Each row is a point. Each copy is the shape, with its points in the same order, turned, moved and blurred by noise. Some copies are also mirrored. Which?

Shape (6 x 3):
[-50 32 -22]
[46 29 -2]
[-55 5 -11]
[11 25 18]
[-1 -49 -54]
[5 14 47]
Copy 1:
[23 41 44]
[-13 -2 -35]
[8 23 58]
[-26 15 -9]
[50 -56 21]
[-55 2 12]
Copy 1 is: mirrored
Copy 2 (6 x 3):
[-53 -32 2]
[26 27 -3]
[-56 -25 32]
[-13 26 4]
[21 -45 68]
[-29 52 22]
Copy 2 is: only turned
Copy 3 (6 x 3):
[50 -6 -9]
[-40 4 29]
[39 -31 -22]
[-12 -24 33]
[-28 -10 -72]
[-16 -51 38]
Copy 3 is: mirrored

Shape (12 x 6):
[-52 17 2 4 -29 -17]
[-7 -16 12 26 -9 -18]
[10 -2 27 -17 -5 -17]
[2 -8 11 9 7 35]
[13 7 4 -17 95 -20]
[-6 13 -2 -6 -14 -8]
[13 5 0 -19 28 -1]
[4 30 29 -14 13 -11]
[-4 39 7 7 -1 -15]
[7 -16 -1 27 -22 9]
[2 18 31 4 37 -7]
[-2 19 66 38 -12 40]
Copy 1 (12 x 6):
[29 13 -20 1 -20 53]
[0 23 20 9 -4 25]
[18 32 -9 4 8 -12]
[13 -23 16 21 2 -5]
[-42 15 -45 74 24 -29]
[19 17 -14 7 -22 6]
[-3 10 -23 28 0 -24]
[32 26 -23 36 5 -9]
[27 26 -17 37 -25 9]
[7 1 34 4 -21 5]
[11 18 -12 55 19 -2]
[66 -9 42 43 21 11]
Copy 1 is: only turned
Copy 2:
[-32 41 -30 3 18 16]
[-17 -5 -18 28 8 -10]
[-18 -13 5 -1 -16 15]
[41 5 -14 10 -6 -2]
[28 -19 79 5 40 12]
[-12 22 -2 -2 -6 -2]
[13 -1 31 -8 1 -1]
[-4 10 27 11 -11 35]
[-17 33 18 18 -4 12]
[3 4 -26 22 -12 -28]
[14 0 30 28 9 26]
[32 8 -33 57 -31 39]
Copy 2 is: only turned
Copy 3 (12 x 6):
[10 -9 4 5 -35 -51]
[29 -7 -2 5 -26 9]
[-13 -15 26 -19 -20 13]
[-4 -8 -30 -17 6 9]
[-44 -95 -10 4 -11 44]
[-6 -11 10 1 -1 -14]
[-24 -31 6 -1 5 18]
[-8 -40 19 -24 -1 1]
[13 -38 18 -2 7 -20]
[21 12 -10 4 -3 13]
[-2 -54 0 -24 -12 10]
[40 -21 -25 -67 0 -8]
Copy 3 is: mirrored
Copy 4:
[-17 48 13 -34 -2 6]
[-15 -18 16 -31 8 -2]
[26 -8 9 -7 -1 3]
[-22 -21 7 15 4 35]
[28 -18 -38 28 84 4]
[-5 12 -2 -6 -7 -1]
[10 -11 -21 16 21 9]
[22 13 16 16 16 1]
[-4 22 14 11 15 -14]
[-31 -24 10 -13 -15 4]
[13 -6 14 16 44 7]
[-15 -14 74 19 5 33]
Copy 4 is: only turned

Shape:
[33 -43 58 -32 -16 -7 -40 -22]
[-43 -8 -9 -25 -38 -21 -46 -26]
[11 15 -20 -40 -20 -34 50 -28]
[-17 15 32 6 36 6 25 7]
[-31 -55 -7 -15 13 21 -24 -29]
[-6 69 58 22 -14 2 51 -27]
[-19 28 -24 -35 43 69 -28 -42]
[17 -13 19 -8 -13 -25 19 -11]
[-9 -1 9 29 20 35 18 -18]
[-2 47 -36 2 -15 -59 18 -33]
[32 38 9 -28 -9 43 1 7]
Copy 1:
[-21 25 3 -94 5 5 12 30]
[-47 12 -2 -9 -56 -5 -26 32]
[-19 8 45 -5 -58 16 66 -3]
[20 14 13 10 10 -32 22 -14]
[-26 -9 30 -9 8 -6 -20 70]
[-4 65 32 -3 2 -17 35 -82]
[-37 -31 -17 35 40 37 -6 10]
[2 26 39 -41 -27 -3 30 11]
[9 18 44 11 37 -6 -6 -6]
[7 47 31 18 -69 38 34 -11]
[-10 -25 8 -28 10 17 20 -44]
Copy 1 is: mirrored
Copy 2 (11 x 8):
[-24 -16 -66 49 2 4 50 -36]
[-43 -17 -18 -5 33 -36 50 26]
[26 42 -7 -4 -35 -24 29 29]
[21 -13 10 33 14 2 -32 -3]
[18 -40 -44 3 54 3 42 15]
[-16 62 13 48 1 -1 -53 13]
[25 11 7 -36 84 16 17 -32]
[3 2 -34 23 -26 -9 11 10]
[17 -2 -25 6 33 26 -33 14]
[-5 33 -9 -33 -21 -66 -8 29]
[-12 25 9 -12 -1 41 8 -34]
Copy 2 is: only turned
Copy 3 (11 x 8):
[39 50 -20 -47 -30 13 2 -40]
[40 20 28 -46 -1 -2 -44 41]
[33 -62 15 -12 12 33 -44 -19]
[-1 -27 -3 2 5 19 47 16]
[-2 1 27 -54 -25 -38 1 6]
[11 -46 -26 13 -20 91 21 37]
[-50 -22 22 -95 25 19 16 28]
[26 -13 -3 2 -14 18 -14 -20]
[-36 -26 -4 -11 -22 11 19 21]
[19 -33 50 19 23 56 -51 18]
[-20 -17 -45 -40 33 39 -5 -1]
Copy 3 is: mirrored
Copy 4:
[84 -28 3 -4 -34 -57 -8 -36]
[29 36 -42 24 -23 -17 -34 -36]
[41 22 -1 64 1 -29 -7 59]
[-13 -34 37 14 8 -13 -3 2]
[36 -16 -43 15 9 7 18 -35]
[-27 3 74 58 -55 -35 4 17]
[32 -15 13 34 -6 85 -17 -21]
[36 -3 7 21 -12 -51 9 22]
[-5 -23 20 9 -17 11 33 2]
[12 70 12 36 4 -21 -17 45]
[31 -30 27 16 -46 16 -42 31]
Copy 4 is: mirrored

Shape (15 x 11):
[24 -30 -41 35 15 39 12 58 47 -11 -6]
[-14 22 -13 50 31 -20 9 -18 11 -8 -23]
[20 30 -1 -39 -31 3 44 -26 46 47 21]
[-50 19 37 -18 5 -13 -5 37 -6 -5 39]
[-23 17 -33 -28 -11 14 20 -12 -14 -44 29]
[-51 40 5 -13 -10 30 14 -34 47 47 -47]
[17 -19 43 20 45 -14 -4 -27 28 -44 -7]
[-40 -26 10 -43 28 19 -29 23 15 31 4]
[18 -13 0 -30 12 40 4 -27 -35 48 -45]
[28 32 15 -44 47 -11 -3 -24 -31 -32 -13]
[32 32 40 15 -43 41 -49 -8 -33 -12 29]
[35 27 6 -28 -40 -45 2 -15 -8 -26 43]
[2 -4 40 28 -2 43 -9 -20 -1 -12 8]
[-44 -11 -7 33 -37 35 -21 41 0 -19 -6]
[8 29 45 14 -11 -23 15 56 28 0 -7]
Copy 1 (15 x 11):
[-32 -48 -52 -20 -28 -59 -24 -33 30 23 -59]
[-12 1 -42 11 -14 -49 -48 3 -14 -2 30]
[3 -28 47 20 12 11 -26 -63 21 -38 -11]
[-21 -12 31 -45 6 7 -22 10 -47 39 -3]
[37 -43 -12 -8 -29 22 -19 3 -36 -3 -30]
[-27 -87 28 26 20 -32 -34 -13 -7 -38 49]
[-20 19 -39 28 42 -43 -25 18 -34 -3 -36]
[-35 -57 6 -12 31 -9 24 -19 -34 47 7]
[1 -46 -23 1 42 -2 39 8 40 -18 29]
[30 6 -22 42 24 17 -10 42 4 29 -4]
[52 -3 36 -57 28 -52 5 41 13 -2 -23]
[32 41 39 8 -23 9 -5 -3 -14 -13 -37]
[5 -26 -12 -31 46 -51 -17 18 -13 -21 -22]
[-20 -61 -7 -62 -33 -54 -1 20 -23 2 -13]
[-60 10 32 -15 -7 -27 -43 14 13 12 -23]
Copy 1 is: only turned
Copy 2, 15 rows:
[20 32 10 -14 -64 -54 16 47 17 -37 8]
[-44 29 -14 15 8 -45 -5 -9 7 -9 -28]
[6 -25 -27 13 -48 7 -69 32 -15 55 -9]
[-12 -49 13 18 24 5 24 12 -43 -7 15]
[4 39 22 19 14 36 -22 18 -13 9 26]
[-15 2 -95 19 -21 -7 -52 7 -51 -10 -22]
[10 22 19 37 4 -82 11 -31 -16 27 1]
[39 -35 -4 30 -27 3 7 -12 -33 -45 -21]
[22 -5 -23 -25 -36 8 -40 -74 -1 -13 -23]
[15 2 24 22 35 -20 -51 -56 11 6 17]
[-14 -19 -18 -2 -27 18 26 -37 17 40 83]
[8 -18 18 22 22 13 -15 14 28 75 21]
[-12 11 -14 5 -33 -25 20 -36 -30 18 28]
[-2 18 -33 -14 -13 7 56 25 -10 -32 24]
[-3 -46 -16 -16 13 -56 4 39 -11 18 15]
Copy 2 is: mirrored

Shape (16 x 12):
[-51 -47 23 34 16 25 49 -25 27 1 -5 -34]
[44 33 20 56 -49 -44 -34 12 6 -18 34 -56]
[1 25 -17 -4 -2 4 -25 14 -18 58 -23 17]
[10 33 -25 -7 -51 -40 -16 -2 -48 45 -12 -17]
[-32 -30 -4 -13 17 -3 -29 13 -37 17 -16 27]
[47 31 -2 35 -42 -16 -38 -18 -53 8 25 -12]
[28 -11 30 32 -14 18 54 34 1 -40 24 -64]
[-61 -25 8 22 30 36 19 28 10 3 24 -55]
[-9 1 -45 -5 32 -37 -15 -8 -16 14 -49 2]
[-52 -24 20 24 7 22 29 26 33 -3 -21 11]
[-33 3 -13 -20 -24 -4 -29 0 -53 21 -26 25]
[13 63 21 3 -12 -27 -4 -16 0 -28 24 -32]
[39 2 17 13 -11 -2 13 -4 12 4 51 -30]
[-4 17 38 51 6 -67 49 15 18 -22 64 -28]
[-38 -37 -31 -33 -6 -6 -2 2 25 7 -13 -5]
[-50 6 -66 9 2 3 -5 4 -21 12 -10 48]
Copy 1 (16 x 12):
[-42 -49 -27 -19 6 -30 -26 1 -38 35 -41 -59]
[65 20 -2 -42 -64 -44 -2 -1 -18 43 -19 56]
[10 -4 20 41 17 10 14 -26 -4 -2 19 24]
[35 6 3 4 -6 -37 28 -7 -11 -25 57 32]
[10 -43 -8 46 -2 20 12 12 -21 -33 -1 -13]
[29 11 -1 -4 -25 -27 41 24 -29 13 15 71]
[-19 36 -3 -55 -64 -18 -6 12 -24 31 -45 -30]
[-3 -25 -3 9 -30 -11 11 -24 -37 40 -50 -80]
[28 -35 -37 4 18 37 9 -26 -9 -36 26 2]
[-36 -40 -19 19 -16 -11 -37 -17 -6 3 -54 -42]
[1 -46 -11 45 -10 -6 27 13 0 -35 31 9]
[35 9 -35 -14 -51 -17 1 15 21 48 20 20]
[24 31 2 -20 -14 -18 0 31 -13 44 -22 3]
[48 38 -67 -6 -49 -40 -53 11 -42 45 -38 -17]
[20 -40 -5 -2 18 -13 1 0 21 -31 -18 -47]
[-4 -36 -49 53 23 -2 43 -20 7 -36 -17 -1]
Copy 1 is: mirrored
Copy 2:
[9 58 31 -12 15 -10 14 17 5 57 -54 27]
[11 -30 -6 -48 21 -95 21 -49 20 -18 35 22]
[-7 -9 -9 48 20 -29 -15 -10 -8 33 35 -54]
[-12 -54 -36 34 -16 -43 25 -29 -7 33 41 -17]
[-2 40 -35 34 -19 -15 -31 7 18 44 24 -31]
[27 -52 -31 2 -7 -56 15 -13 29 -30 35 -26]
[51 20 12 -64 27 -48 27 26 -25 20 11 41]
[22 42 9 5 29 -43 -41 37 -11 48 -32 46]
[-32 -2 -21 -7 -28 -16 -34 -19 -14 53 -6 -53]
[10 79 45 9 10 -27 -10 -4 -9 52 0 0]
[5 3 -25 50 -37 -8 -17 -3 15 39 43 -28]
[11 -17 -8 -17 7 -24 6 -51 -24 -33 16 24]
[-1 6 -14 -20 36 -44 29 10 -1 -19 8 14]
[18 42 -18 -30 10 -86 34 -40 -37 -15 -36 36]
[-55 35 1 8 -14 -10 -19 15 -7 51 16 7]
[-14 18 16 50 -60 -31 -33 17 -13 28 8 -44]
Copy 2 is: only turned
Copy 3, 16 rows:
[-72 37 -9 -32 -23 21 -3 -51 -30 -12 -19 0]
[-60 -18 14 62 18 -4 13 61 66 -29 5 23]
[39 12 -20 4 3 5 0 15 12 -2 32 -46]
[25 -9 9 61 2 -28 10 21 -1 -30 59 -26]
[37 -7 2 -18 3 33 5 13 -44 -4 12 -16]
[-2 0 48 71 10 10 12 41 46 14 37 -11]
[-81 47 27 33 42 -17 -11 4 14 -24 -63 -1]
[-66 46 -48 -3 13 42 6 -5 -42 -23 -34 -9]
[27 -10 -22 -6 30 -12 -7 -6 -30 17 55 11]
[-43 -3 -12 -54 7 23 -6 -25 -19 -22 -30 -27]
[43 -14 9 20 3 34 -6 -2 -30 -24 36 -34]
[-12 -22 -16 67 0 -4 -12 -2 37 -6 -26 24]
[-25 40 14 29 -8 -12 22 9 52 -16 -29 12]
[-68 -16 -12 26 -23 -37 36 29 4 1 -69 33]
[12 8 -7 -28 15 14 19 -31 -28 -48 13 13]
[25 -26 -19 -9 27 22 52 -21 -37 16 24 -39]
Copy 3 is: only turned
